Rows are points. Two turns around zero, p and q, are shown by what they do to some points. Write where each new point lands after one turn and then the other. Backwards means that the second turn is done in reverse. Each puzzle has new turns, and all numbers are rounded.
(in the rows, 128 means zero)

Turn p:
[117  99] => [145 102]
[114 135] => [114 121]
[174 173] => [120 192]
[107 106] => [133  98]
Turn q:
[93 88] => [177 107]
[174 144] => [ 99 167]
[142 141] => [111 137]
[103 139] => [125 101]
Where do these land?
q, then p: [100 110] => [160 136]
q, then p: [ 87 117] => [170 125]
q, then p: [179 135] => [ 78 138]
q, then p: [145 150] => [105 113]

Turn p:
[125 101] => [105 143]
[110 179] => [182 121]
[149 103] => [ 96 121]
Turn q:
[142 138] => [145 132]
[142  82] => [124  80]
[100 164] => [116 172]
Where do these land?
q, then p: [105 135] => [150 138]
q, then p: [145 162] => [137  91]
p, then q: [150 164] => [135  86]
p, then q: [129 111] => [116 140]
p, then q: [111  68] => [102 184]

Turn p:
[154 101 114] => [122  99 155]
[115  78 119] => [111 138 176]
[155 135 104] => [116  94 121]
[102 151 143] => [135 157 105]
[130 187 107] => [114 117  68]
[112 115 180] => [170 162 144]
Turn q:
[ 91 152 121] => [145 122  87]
[176 113 168] => [ 77 146 163]
[100 127 104] => [157 110 114]
[115 152  94] => [166 140 111]
[158  97 153] => [ 94 123 164]
Where do these land?
p, then q backwards: [113 134  90] => [130 130 169]
p, then q: [ 94  80 150] => [ 85 158  93]
p, then q: [157 138 160] => [123 144 169]
q, then p backwards: [105 150 142] => [124 161 120]
q, then p: [171 139  97] => [168 118  93]

Turn p:
[107  95 148  91] => [170 107 161 128]
[ 80 156 131 112] => [122 148 171 161]
[151 105 106 132] => [120 110 117  96]
[152 168 138 112] => [137 176 116 124]
[151 115 117 193] => [ 91  99  75 131]
Turn q:
[134 154 138 135] => [128 114 111 109]
[196 122  90  81] => [121 101  88 205]
[106 107 150 115] => [138 123 166 126]
[118 103 146 156] => [156 153 144 115]
[ 87 154 115 153] => [ 97 149 130  86]
Where do these land?
p, then q: [156 155 109  90] => [104  77 118 121]
p, then q: [ 77  85 120 157] => [171 169 171 129]
q, then p: [164 143 133  94] => [112  82 119 113]
q, then p: [ 92 124 153 147] => [168 154 135 128]
p, then q: [133 103 139 139] => [135 144 130 152]
p, then q: [ 90 116 130 148] => [154 157 145 115]
p, then q: [185 170 111 121] => [ 65  96 110 126]

Turn p:
[112 127  98 114] => [154 103 129 133]
[113 138 169 143] => [103 154 151 147]
[160 159 141 125] => [106 133 143  90]
[198 143 144 166] => [ 67 139 102  80]
[138 115 130 110] => [144 141 120 117]
[ 75 124 129 150] => [125 117 142 183]
[101  90  86  87] => [197 111 110 144]
Turn q:
[193  49 123 130] => [101 164 208  83]
[111 161 120 129] => [140 127  98 148]
[103  80 128 146] => [ 76 111 144 126]
[128 158 119 132] => [143 139 105 138]
[142 154 119 126] => [150 146 116 132]
[102 139 164 145] => [122  94  98 111]
[117 156 124  88] => [165 114 127 158]
Where do these land?
p, then q: [127 108 122 144] => [113 145 122 140]
q, then p backwards: [106 157 167 146] => [156 111  83 135]
q, then p: [101 137  83 154] => [107  82 138 157]
q, then p: [137  76 127  79] => [105 194 136 144]
q, then p: [169 162 141 116] => [127 129 126  72]
